Each point is reached from the start by the listed moves, each made 0, 1 or 2 times, or once backwards (-1), plus a little noise. Is the number of moves made odd or even? Then give how often each move was made.
In the rows, zero is written as 128.

Moves:
(1): [150 128 123 131]
(2): [133 147 135 158]
(3): [121 166 156 101]
Start: [128 128 128 114]
Points:
[134  90 100 140] => odd (0, 0, -1)
[131 183 172  34] => even (1, -1, 2)
[174  70  84 116] => even (2, -1, -1)

Moves:
(1): [156 137 120 108 139 137 125 130]
(2): [122 182  98 122 129 115 124 125]
(3): [115 135 138 103 129  98 145 146]
(4): [148 159 172 158 106 112 138 120]
(5): [128 131 125 136 141 128 141  92]
(6): [ 74 158 152 110 127 175 138 116]
Start: [105 117 106 134 146 140 116 138]
Points:
[124 221  84 184 147   7 157  85] => even (-1, 2, 1, 1, 2, -1)
[110  58 137 139 145 155 120 139] => odd (0, -1, 0, 0, 0, 0)
[ 82 174  93  81 165  71 158 137] => even (0, 1, 2, 0, 1, 0)

Moves:
(1): [152 140 132 126 120 133 119 127 144 124 144 132]
(2): [126 136 140 132 124 137 118 126 120 132 124 121]
(3): [134 123 132 129 131 119 112 137 134 126 134 136]
(4): [133 115 128 134 113 116 128 135 123 133 116 113]
(5): [122 149 129 143 137 133 138 127 116 130 121 133]
(6): [124 117 128 136 131 132 122 126 117 108 141 133]
(7): [124 121 133 134 124 132 148 145 132 131 145 124]
(8): [134 134 111 119 137 142 114 146 129 108 121 117]
(9): [122 125 106 153 128 127 113 130 143 137 122 129]
Start: [125 118 123 134 132 114 143 128 122 121 136 106]
Points:
[165 106 141 124 109 124  91 135  78  61 131  74] => odd (1, 1, 0, 2, 0, 2, -1, 1, -1)
[129 135  76 159 180 118  78 142 137  74 138 149] => odd (0, -1, 2, -1, 1, 1, -1, 1, 1)
[110  76 164 110 146  90 133 119 108 106 177 144] => even (-1, 0, 2, -1, -1, 1, 0, -1, -1)
[ 64 131 116 209 169 125 159 100  81 115 144 150] => even (-1, 0, 0, -1, 2, 2, 0, -1, 1)
[ 85 129 107 240 160 124 139 127 120 121 178 158] => even (0, 0, 1, -1, 2, 2, 1, -1, 2)
[104 116  63 169 179 137  72 156  91  51 106 109] => odd (-1, 0, 1, 0, 1, 2, -1, 2, 1)
[ 72 109 114 249 131 100 144 143  96 158 121 113] => odd (-1, 1, 1, 1, 2, 1, 1, -1, 2)

Moves:
(1): [137 124 127 118 136 125 129 114 118 121 140 139]
(2): [124 146 127 124 127 128 125 135 107 136 131 122]
(3): [127 127 146 122 144 128 134 125 127 132 122 127]
(4): [126 120 127 143 133 121 127 117 126 133 123 137]
(5): [108 121 125 128 143 140 112 123 129 132 128 126]
(6): [138 127 139 134 137 139 142 129 129 138 146 125]
(7): [123 133 118 142 138 124 143 121 132 109 128 124]
(8): [120 129 116 128 150 133 121 131 143 130 136 139]
(9): [125 127 126 137 136 116 122 120 139 138 140 122]
(10): [125 136 126 115 121 124 145 127 134 150 122 115]
(11): [117 115 126 125 122 121 128 144 125 127 145 126]
(12): [120 131 137 126 114 132 116 125 135 130 127 142]
Start: [139 131 119 128 129 125 124 127 116 128 124 117]
Points:
[134 110 127 147 142 165 119 122  59 176 139 105] => even (0, 1, -1, 2, 2, 2, -1, -1, -1, 0, 0, -1)
[174 136 137 144  84 125 184 141 156 164 153  69] => even (-1, -1, -1, -1, -1, 2, 0, -1, 1, 1, 0, 0)
[149 102 130 143 134 113 167  92 117  80 172 134] => odd (2, -1, 0, 0, 0, 1, 2, -1, 0, 0, 1, 1)
[ 96 136 132 157 249 150  32  70 114 195 173 172] => odd (1, 2, 1, 2, 2, 1, -1, 2, 2, -1, -1, 1)
[112 132 105 173 196 108 166  90 121 162 203  89] => even (1, 1, 0, 1, 1, 2, 2, 0, 2, 1, 1, 0)

Moves:
(1): [129 125 117 118 135 123 135 129 124 135 128 120 125 128 125 151]
(2): [124 147 143 134 112 120 129 116 119 124 139 133 110 132 128 145]
(3): [129 144 120 135 133 138 117 113 118 114 137 129 122 112 111 130]
(4): [145 132 118 127 144 130 114 130 121 128 173 132 109 117 135 131]
(5): [123 145 122 139 139 131 124 121 129 127 142 126 124 128 120 118]
(6): [134 122 130 119 115 110 125 127 137 126 116 117 134 126 127 127]
(7): [125 148 139 128 127 121 132 142 142 127 114 133 130 128 115 141]
(8): [125 121 132 121 139 124 133 134 129 120 130 131 130 128 132 123]
(9): [145 127 132 123 123 123 144 125 134 131 117 128 132 135 127 148]
(10): [121 137 136 129 132 133 117 119 130 135 122 132 129 125 122 120]
(11): [121 139 138 128 125 126 120 129 126 129 137 133 139 128 110 127]
(12): [147 125 115 122 131 125 130 136 118 136 118 121 130 135 137 124]
(13): [129 136 123 136 143 129 122 130 126 123 122 122 135 131 133 136]
(14): [137 126 131 111 104 133 133 125 126 128 138 112 119 135 135 130]
Start: [124 135 130 126 152 122 119 120 133 137 134 142 126 113 118 126]
Points:
[ 74 214 174 157 142  91  89  97 116  84  94 167 136  87  57 164] => odd (0, 2, 2, -1, -1, 1, 1, 1, -1, 0, 1, 0, 1, -1)
[209 115  93  95 143 117 107 163 138 150 102 101 131 120 167 119] => even (-1, -1, 0, 1, -1, 1, 1, -1, 0, 0, -1, 2, 1, 1)
[130 101 187  60  71 121 133 112 167 148  67 121 171 131 103  85] => odd (-1, -1, 0, -1, -1, 1, 0, 1, 1, 2, 1, 0, -1, 2)
[168 122  87 112 126 143 145 100  77 144 108 129 134 117  93 163] => even (1, 0, 2, -1, -1, -1, -1, -1, 1, -1, 1, 2, -1, 0)
[146 242 197  85  94  56  97 114 159 140 225 120  82 125  76 227] => odd (1, 2, -1, 2, 1, 2, 2, 0, 1, 1, 2, -1, 1, 2)
[175 212  93 138 199  74  76  77  93 105 207 131  73  70  90 249] => even (2, 2, 2, 2, 0, 2, 0, 0, 1, 0, 0, 0, 2, -1)
[195 183 114 111 163 126 129 107 107 194 159 119  91 157 145 190] => odd (1, 1, -1, 1, 1, -1, 0, -1, 2, 2, 0, 2, 1, 1)
[ 93 129 145  96 130 106 148 128 146 154 102 110 152 142 106 179] => even (2, 0, -1, -1, 0, 0, 0, 0, 0, 0, 1, -1, 1, 1)

Moves:
(1): [113 127 138 125 130 143 135 129 134 132 117 135 133 119 133 134 132 128
 135 130 125 136 123]
(2): [125 127 120 124 132 125 131 131 128 127 118 134 119 130 128 134 123 127
 133 130 133 130 126]
(3): [124 136 120 133 128 132 122 129 123 126 125 126 129 120 131 133 135 130
 125 130 127 128 126]
(4): [123 115 120 130 130 126 124 123 128 131 130 126 125 126 132 126 126 122
 132 125 120 127 128]
(5): [124 133 144 107 139 118 123 123 130 151 124 122 126 126 127 122 130 123
 122 129 128 132 129]
(6): [133 112 123 124 133 116 123 121 118 130 135 129 123 130 114 119 125 138
 126 128 128 130 130]
(7): [130 138 129 141 129 133 113 134 138 132 127 126 131 129 125 130 125 129
 133 120 112 123 134]
(8): [123 132 115 130 129 129 129 128 134 118 131 136 128 140 127 121 132 130
 132 127 130 132 126]
(9): [135 128 130 116 125 132 113 145 134 127 126 120 120 126 136 127 121 130
 125 142 126 125 133]
(10): [126 120 120 128 128 134 134 124 134 134 126 133 125 121 128 137 136 127
 125 127 122 132 126]
(11): [128 121 119 135 137 131 130 128 135 134 130 130 131 130 135 129 123 131
 120 130 132 126 129]
(12): [131 138 135 141 119 118 125 140 131 116 128 133 127 129 127 124 128 123
 125 122 130 139 124]
(13): [127 121 117 129 139 130 138 132 131 130 139 126 140 125 125 127 149 126
 135 126 127 136 134]
(14): [131 127 130 120 129 125 128 127 133 130 137 128 126 133 126 129 110 135
 119 126 131 130 140]
(15): [119 139 138 136 121 123 132 130 133 108 124 130 132 134 122 126 130 118
 127 144 141 119 131]
(16): [131 136 132 127 138 142 122 124 131 150 146 145 138 126 120 143 115 121
 120 123 141 133 131]
(17): [123 120 126 115 123 125 119 134 122 124 125 130 125 136 130 130 126 131
 122 125 134 130 125]
(18): [133 123 105 134 127 125 118 125 133 119 129 132 134 116 119 121 133 131
 120 118 128 128 131]
(19): [127 139 132 128 139 130 135 128 133 123 132 143 118 134 137 134 125 117
 122 133 127 114 134]
(20): [127 132 121 133 125 125 133 135 134 135 134 136 125 127 134 127 126 124
 128 130 118 116 128]
Start: [126 121 131 136 130 129 122 129 129 120 137 131 137 128 124 123 132 129
 117 130 128 128 127]
Points:
[118  72   7 188 121  80 163 134 108  60 162 157 119 135 119  89 222 124
 161  90  94 171  97] => odd (-1, 1, 1, 2, -1, 1, -1, 2, -1, 1, -1, 2, 2, -1, -1, -1, 0, 0, 0, 1)
[ 98  67  90 132 134 143  88 139 144 146  97 115 120  92 120 119 144 167
 154 139  53 127 126] => odd (2, 1, 1, 1, 0, 2, 2, 0, 1, 1, 0, -1, 0, 0, 0, -1, 0, 0, -1, 1)
[136 131 127  46 189 140  43 144 171 173 172 169 138 119  83 130  92 132
  73 116 154 164 185] => even (1, 1, 0, 0, 2, 1, 1, 1, 2, 0, -1, 0, 1, 2, 0, 2, 1, 2, 1, -1)
[132 153  95 226 114 114 136 184 142  89 142 142 120 120 166 138 176 106
 121 137  74  95 121] => odd (-1, 0, 2, 0, -1, 0, 1, -1, 0, 1, 1, 2, 1, -1, 0, -1, 0, -1, 1, 2)
[120 197 242 116 109 107  60 199 176  91 119 142 100 173 124 124  55 122
  81 176 136 116 165] => even (1, 0, 0, -1, 1, 1, 2, 0, 2, 0, 0, 2, -1, 2, 2, 0, 1, -1, 1, 0)
[139 151 156  78 157  85  87 157 143 127 178 113 141 104  91  93 149 129
  68 184 136 107 193] => odd (0, -1, 2, -1, 2, 2, 0, -1, 2, 0, -1, 0, 2, 2, 2, 0, 0, 1, 1, 1)
[ 84  98 125 148 106 106  81 138 172 118  83 117 127 112 125 117 103 122
 106 133  92 104 136] => odd (1, 1, 0, 2, 1, 0, 2, -1, 0, 1, 1, 0, -1, 1, 2, -1, 1, 1, -1, 1)
[102  85  29 170 158  65 121 131 179  83 165 140 151  96 106  46 224 115
  83 152 119 154 139] => even (0, -1, 2, 2, 2, 2, -1, 2, 1, 2, 2, 2, 2, 0, 2, -1, -1, 2, 0, 1)

Moves:
(1): [107 132 126 132 129 148 133 133 122 114 140 117 128 121 128 124 123 127
 137 132 126 114 133 119 133 141]
(2): [125 136 143 135 133 125 140 127 121 136 128 128 128 122 132 123 124 128
 128 121 124 117 124 138 130 130]
(3): [123 126 134 127 134 121 131 130 135 139 142 140 117 125 115 127 130 140
 120 133 122 117 121 122 150 123]
(4): [119 129 128 128 129 141 133 127 116 139 128 120 122 130 124 120 123 131
 119 127 127 127 142 137 144 127]
(5): [126 133 130 133 111 129 124 124 118 141 137 128 126 128 135 132 117 128
 120 129 112 129 137 127 130 125]
(6): [139 124 124 142 135 124 135 132 134 129 127 111 124 133 129 126 132 124
 112 125 143 125 129 120 120 129]
(7): [128 143 132 123 127 146 132 140 124 133 140 130 126 127 129 140 130 135
 125 145 143 134 131 123 114 141]
(8): [118 136 138 119 115 115 142 130 145 134 129 133 143 113 117 123 150 126
 125 140 137 121 114 115 128 127]
(9): [119 109 130 127 137 137 140 131 128 129 131 141 125 126 124 127 138 118
 131 121 134 112 135 130 102 147]
(10): [140 145 128 126 137 139 116 151 128 130 147 110 105 131 155 125 153 123
 118 114 132 104 126 155 128 126]
(11): [122 122 126 114 141 130 128 121 124 117 136 108 131 137 118 121 135 139
 136 129 121 125 128 129 136 136]
(12): [140 137 116 120 140 139 125 120 114 112 124 128 133 118 122 134 135 138
 126 133 147 119 130 136 127 140]
(13): [127 129 130 125 122 137 120 116 124 136 137 130 131 142 135 133 127 124
 128 126 126 122 134 129 127 125]
(14): [125 126 128 137 129 116 119 135 128 130 134 116 117 135 125 127 130 128
 123 139 134 119 136 120 124 123]
(15): [150 123 134 104 142 108 134 141 123 131 136 138 119 112 130 144 112 131
 133 110 141 115 121 126 121 128]
(16): [119 126 112 116 146 125 112 117 133 113 148 132 127 144 148 119 127 111
 139 124 116 124 114 125 129 138]
(17): [134 126 134 123 132 121 132 135 133 111 131 143 113 126 138 118 134 125
 121 126 138 128 115 129 131 132]
(18): [125 144 137 140 114 110 131 150 125 146 119 133 129 125 153 123 135 130
 123 115 124 112 122 125 148 128]
(19): [106 150 126 127 109 127 134 118 134 123 137 143 123 133 123 119 136 129
 134 125 125 113 138 129 125 144]
(20): [111 149 132 119 120 128 129 117 118 115 121 133 134 139 120 128 131 131
 114 129 125 121 131 137 135 128]
(21): [131 130 132 127 131 123 127 124 118 137 139 125 132 129 127 121 133 129
 130 108 112 121 138 124 127 116]
(22): [128 129 135 124 138 129 139 116 130 135 121 117 124 130 123 134 145 128
 126 125 128 122 143 138 131 131]
(23): [121 132 124 125 120 118 131 124 131 133 134 139 120 133 137 126 122 135
 124 126 128 117 130 124 126 118]
(24): [127 122 134 129 135 139 126 132 141 142 113 120 123 124 127 118 121 128
 127 133 106 135 123 124 129 118]
Start: [143 125 117 131 142 129 130 145 121 122 144 138 143 133 128 120 144 142
 139 114  98 138 125 134 126 107]
Points:
[ 76 143 135 124 129 152 183 105  71 113 239 215  94 158 134 128 117 170
  91  95  88  62 173  99 148 144] => odd (2, 0, 2, 0, 2, 1, 1, -1, 1, -1, 0, 0, 1, -1, 0, 0, 2, 0, 0, 1, 1, 1, 2, -1)
[124 107 139 151 131 116 189 165 109 249 146 128 175 106 134  83 220 162
  90  87  84  71 138 120 166 102] => odd (-1, 0, 1, 2, 1, 1, 0, 2, 2, 0, 1, 1, 0, -1, -1, 0, -1, 2, -1, -1, 1, 0, 1, 0)
[173 143 193 121 169 101 219 201 127 180  95 125 111 139 183 144 180 145
  63  57 139  62 110 189  48 113] => odd (-1, 2, -1, -1, 0, 2, 1, 0, 2, 1, 1, -1, 0, -1, 1, -1, 0, 1, -1, 2, -1, 1, 2, 1)
